Each wall is flat, endless, passes through zero and stands at right angles to its row. A trip goes straight from one point to another. Which walls does it cross, in order?

Walls:
(1): [-21 -31  10]
(2): [26 24 19]
(3): [-13  10 -16]
(4): [-20 -17  31]
(5): [ -6   6 -16]
(6): [ 8 16  3]
Trips:
[  1   4 -30] to [-11 -18 -20] => 1
[35 60 11] to [ 32 -18  17] => 4, 1
[-6 -8 10] to [ 26  12 -10] => 2, 6, 1, 4, 5

Walls:
(1): [ 25  -7  13  23   8 -29  11 -22 -27]
(2): [ -1   6  10  -5 -12  13  10 -10  18]
(3): [  5  11 -12  29  10 -20   5   1   5]
(4): [ 25 -12 -38  27  -8   2 -18  22 -22]
(5): [-11  27 -24 -21 -12 -13  -7 -10  13]
Trips:
[  0   9 -28  20 -26  14 -20  11  10] to [-39   9   8   6  13   9 -14 -15  -1] => 4, 3
[  7   9  -2 -27  17  16   9 -14  -3] to [ 0 25 18 -6 -8 -2  7  6 15] => none
[-27   6  12  15   0   9  -6   0 -14] to [  2   2  30 -15  16   8 -24 -29 -31] => 1
[ -2   2   6 -10   4  -7   8  29   1] to [ 43 -16 -12  -7 -48  17  -9  14  43] => 4, 2, 5
[ -6  18 -13 -22  46 -19 -12 -16  14] to [ -2 -23 -15 -22  23  13  16  -3   0] => 3, 5
[ -2   1   8  16 -26 -23  11  -2 -19] to [  9 -12 -15  10   2 -36  -5  38   9] => none
[  9 -18  -1   4  15 -21 -37  60  13] to [ 5  3  2 44 -3 28 20  2 -4] => 1, 2
[-33   2   3 -11  -1  -7  43 -38  11] to [ 24  30 -25  27 -27  16  28 -16  -8] => 3, 4

Walls:
(1): [ -3   5  -7 -13 -26   6  -3   4  -3  25   2   3  46  -9]
(2): [-18  10  24  15   8  10  14  -3  15   6 -10  -2  22   6]
(3): [ -3  -6 -44  11  -6  12  43  19  23  -8  15 -10 -15  -2]
(4): [ -4 -11 -23   0   4   2 -11  15 -16   3   8 -13   3   1]
(5): [  8  10  13   8   2 -12   8   3  28  21  31  -2  -5   4]
(6): [ -1  35   2 -13  22  27   0   3   4 -15  28  -6  15  12]
(7): [ -3 -15  11  -9  11  15   3  -3  11  14  15 -17 -21  -7]
(8): [-27  11  -4   4   6  10  11 -25 -17   1 -25  -7   0   1]
(9): [  0  30 -39  16   0  -1  16   2  20 -25  -2  24 -34  -2]
(10): [  7   8 -15 -15   5   8  -1   5  21  -2   0  25   6  -2]
Trips:
[ -6   5 -14  -6   7 -20 -13  -5  -4   6  -7   6   6  -8] to [ -8  27  -7 -33 -20  24 -60 -20 -19 -30   0  19   0 -21] => 6
[  8 -14 -11  26   2 -11   5 -15 -10 -11  -4 -27 -11  -6] to [-10  -7  14   1   8  15   1  -7  -9 -12 -12 -29   9  22] => 9, 2, 3, 6

Walls:
(1): [ 23  -4 -21  -4  15 -12   4  13  28  24  14   5 -14  57  -6 -29  16   1
 -12  39  -4  16 -21   7   9  -5 -12   0  30 -33 -20 -20]
(2): [ 10  33  22  13  14  25 -27  21  27   8  26 -11  -6   2 -24  -9  -9  52
   8   3 -19 -39  13   1 -23 -21   2   0  -8  24   1  17]
(3): [-18  12  13  17 -19  15  -5  19   2   3  -2  12  55  11   0 -22 -17  18
  -7 -23   6 -26 -24 -43  -2   6  -2  40 -24  -7   4  -2]
(4): [ 14  10   8  15 -41  -9  32  10  36   9  -6  16   6 -18   3   7 -11  -7
  -6 -36 -18   9 -21   4  11 -38 -20   0   0 -26 -17  26]
(5): [ 22 -12  24  -4 -13   3  30   4  -6  37  -2  11 -16  -3  -3 -33 -15 -14
  32  16  22   5  17   7  22  21  -1  -5  42  41   4  15]
(6): [ -7  28  -1   3 -17 -10  22 -30   6  16   0  18 -15 -13  28  17 -26  -3
 -20   9   2  15 -11 -21  -1 -14  -9  -6 -19  -4  19   6]
Trips:
[ 29 -30 -15  -3   6  -2   6  12  11  -1 -35  18  -3   8 -35  42  30 -15
  16 -12  -4 -22   4 -10 -14  17  -4 -11  20 -15 -16  21] to [ -7  -5  16 -24 -43  12 -16 -25  -2   1 -10  12 -44   1 -18  -5 -11  40
  31  19  14 -13  -2   7 -16   1   1  23  18 -10 -16  -6] => 2, 4
[-11  -9 -14 -24 -23   5  32  -2 -15 -10  -3  38  12  -5  -7  30 -19 -16
  15  25  14   7 -21  15  14  24  -3  -4 -25  23   9  18] to [  5  14   8 -25  11  -7  -6 -13  -5  36  23  27 -14 -10   4   6   9 -10
  19  21 -28  21 -46   1 -22  -9 -38 -25   2 -16   0   4] => 1
[-28  37 -20  26   0   9  26  -7   9  41  23  25  10   7 -23   8 -19  56
  -9 -15  34   4 -15  -9   6  12   6 -13 -23 -19 -10  -1] to [ -6 -11  31  13 -14  12 -24  11 -18 -11 -13 -12   9  34 -13  16  13   5
  16 -25 -24 -17 -21  24 -26 -14  36  37 -38  35  47 -13] => 1, 4, 6
[-19 -30  -4  35   2   5 -17  -5 -11  -2   9 -29 -22 -25  14 -19  -2  13
   3  -4  -8  -8  28  -2   4   9 -43  26   8  25 -21 -19] to [ -1 -14  37 -15  -7  18  23 -33  15  -2 -17 -48  14  16   8  -9  12  10
  56 -23 -20 -32 -23 -19  -9 -16   1 -21   8   9  24   7] => 3, 4
[ -9  -1  16 -35  -3  13 -27   0 -14 -24  -5 -27 -10 -10  51  16 -28  17
  25  41 -11 -19   4  20 -26  -4 -22 -13 -10  22   5  29] to [ 46  30 -13  16 -28 -16  -8  -1  45  32  -6  34  10  19 -47  10  18  18
 -25  25 -16  60  -2   6 -14 -16  25   7  25  12  19 -12] => 5, 1, 4
[ 27  24  -8  18  20  -2  46 -27  11  -7   0  17 -26 -10 -22  -4  52   1
  10 -14 -14 -15  -9   6  21 -14   1  25 -23  15 -15  11] to [ 16  20  21  -1  -1  20   8  10   0   4  25  43  17   4   0   9 -24   0
  10 -12 -22  -3  15  17  19  13  36   1 -16  24 -17   4] => 1, 3, 6
[  8  -1  30  28  32   2  13 -20   1  20  -3  28  15 -39  14   7  -6  23
  27 -15  14  -6 -28  -5   8 -18   1  -8 -12 -19   9  37] to [ -4  -5 -17  -4  -2  20  12 -18 -16   7 -15  -8  29 -19  35  -1  -4   8
  14  -9  -7 -18 -34 -31   6  -6   0   1   2 -12  10 -24] => 5, 2

Walls:
(1): [  8  -2  22   8  -9   4  15   8  -3   8   3   2  -9  21 -17 -15 -60 -33
 -27  11  -9   6 -48 -22  -8  -2  -7  19  -7   6 -24  -6 -13   7  12  17
  -5   3  11   8 -12 -13   6   2  -4  18  -9 -11]
(2): [ -4  -5 -17  -1   3  -3   5   3 -42  15 -18 -15 -20  -3 -35  -4  16   9
  30  -2  26 -17 -16 -28  18 -10  11  -1  13  30  27  -6  37 -14  31 -23
   6  16  14 -29 -18 -14 -10 -37  18  -3 -22   7]
(3): [  2 -32   7 -14  13 -28 -22  18 -19  -3   4   1  -4 -16   3 -16  -2 -25
  13  -9 -44   0 -15  -1  10  -3  -1   2  10  14 -20  20  13  -2  13   1
  18   2  29  16   3   6   1  -1  29  18  14 -27]
(4): [-13   4  14 -20   6  24   7  29  -6  -3 -30  -5 -12   1   7  14  29  16
  33  30  11 -22  24  26  15 -45  11  -6   7  20 -12 -12   7 -14 -22   2
 -15  23 -11  -5  -3  -3  10   6  -1   6 -21 -12]
(5): [-18  28   8   6  -4   5  11   4  -2  34  20 -17  -8   4   3 -22  23  -3
 -12  -4 -11  -5   1  -3 -24  -9   8 -16  -2   4  34   3 -31  -7  38   0
  19 -16  -1  30   8 -24  14 -13  21 -11   6  19]
(6): [-14  11 -12   0  10   8  -2  -5  -9  -2 -28  48 -21  12  -2  -2  11  19
   0  37  -8   9  17 -19   1  -9   1 -35  10   1 -35   7  -8 -28  14   1
  -2  11  -6  26   1  -2  -7  -7 -20 -38 -14  -9]
(7): [ -2  33 -12 -17   4  -7  16  14  -6   4  -5  23 -13  12  12  -4 -12   0
 -20 -13 -25   6 -17  16  -9 -16 -14  -9   7  -7 -19  18  23   7 -50 -59
   0 -25   4   0  14 -27 -13  -2 -26  43  -8 -35]
Trips:
[ 19  30  14   9  -4 -26  -2 -10 -25   6 -12   3   2 -11  22  38 -13 -10
 -24 -19 -11  31   1  19 -24  -8  -1   5 -19  22  16  -4   0 -14 -11   4
  10  18 -19  13 -34   1  21  -4 -20  -5   5 -20] to [ 19  15  14  -1  -4   1   4   7 -11 -12 -16   6   1 -20  20 -21 -29  -5
 -19 -24 -13 -13   5  12 -13 -15  -6  23 -31  -3   0  18 -19 -15  23  33
  34   4  19  16 -10  -9  -6 -17   7 -11   2 -12] => 3, 7
[ 22 -18  25  -2  12 -14 -24  17 -33  -1 -10   6  -8  -8  12   8  20  31
  -8  -1 -16 -26 -16 -27 -15   9  16  13  -1  24  -5  -8   8 -15  11  -4
   2  19   9  -5   4  12  -4  22  13  12  -2  -5] to [ -1  26  18 -32 -10 -14  22 -29   5 -15  14  12  -5 -24 -14  25  19  28
  -7   6 -12  -1   6  -2  30 -34  27  24  16 -11 -13 -14  -1 -13 -14 -11
  -8  27  31   5  -4 -20  23  -6  -7  12 -12  -7] => 7, 3
[  8   0  23  11  13   0 -10   0 -24  -3 -14 -11  43 -35   9  17   1 -13
  39 -16   1  25  26 -12  -4   1  12 -22  16  13 -10  16  21  45 -12  32
  19  -9  -3 -10 -11  -5  11 -14 -20  10  26  -6] to [ 14 -18  25 -16 -11  -7  -9  -7   9 -21 -23 -14   2  -9  12  -2 -11 -10
  26 -35  21  14 -13  26  19  10  -9 -25  -1 -22  10  -2  -9   7   0   0
   6   4 -15  -9   5  10  18 -35   2 -12  18  24] => 4, 3
[ 20 -34 -32  13  -2  25  28   8 -12 -10 -42  14  17 -24  -3  26 -11 -20
   4 -10 -12  -4  31  22 -16  -1  -9  19  11  -5   7   6 -11  -3   6 -20
  15 -12   1 -12  15  -4 -15 -19 -32  37  11  -1] to [  6 -32  16 -34 -17  16  38 -11 -12   9  15  -2 -22  -5  -6  14  36  -5
  27 -17   5  25  -9  16  23 -32 -14   0  -1   1  -9  -7 -16   1  39   7
  26  -8  -3  22  21   3  18  11 -17  11  -8  -1] => 2, 5, 7, 6
[-21   1  -1  -8 -22 -19  15  -1  18   1 -17  -8 -16   3   3  -4  -1  -8
 -15  24  19  17  10 -17  14  -6  16  28   1  27 -23  17   7  -4  -5  -8
   0 -21   3  17  -6   0  47 -15   8  33  11   5] to [  0 -18   2   3 -27  -7 -30  -6 -10 -14 -15  23  -1  16  23 -26 -17  -1
 -28   1 -13 -10   0  -5   3  -7  30  -6  10  15   2  19  37 -10  20  -6
  16  -9  16 -25   2 -13 -13  17 -42  20  -3 -24] => 6, 5, 4
[-40  19 -19 -21  -4  40  22   0  19 -24 -23  26  16 -13 -11 -13   3   0
   9 -10 -19  -7  -7  10   6 -14 -15  -2  19  -6  14   5   8   4   5   3
 -15  -4  14  37 -14  -8  -7  37   5   5 -11  23] to [-29 -14 -17  -6  12  -4 -20 -21 -10  18  -7  20 -10  23   6   0   1   9
  11  -5  38   0   5   8  -3  -5  13 -14   7 -10   6  25  -9  -1  19   4
   3 -18  17 -13 -20 -15 -14   7   7  -1  23   4] => 2, 7, 4
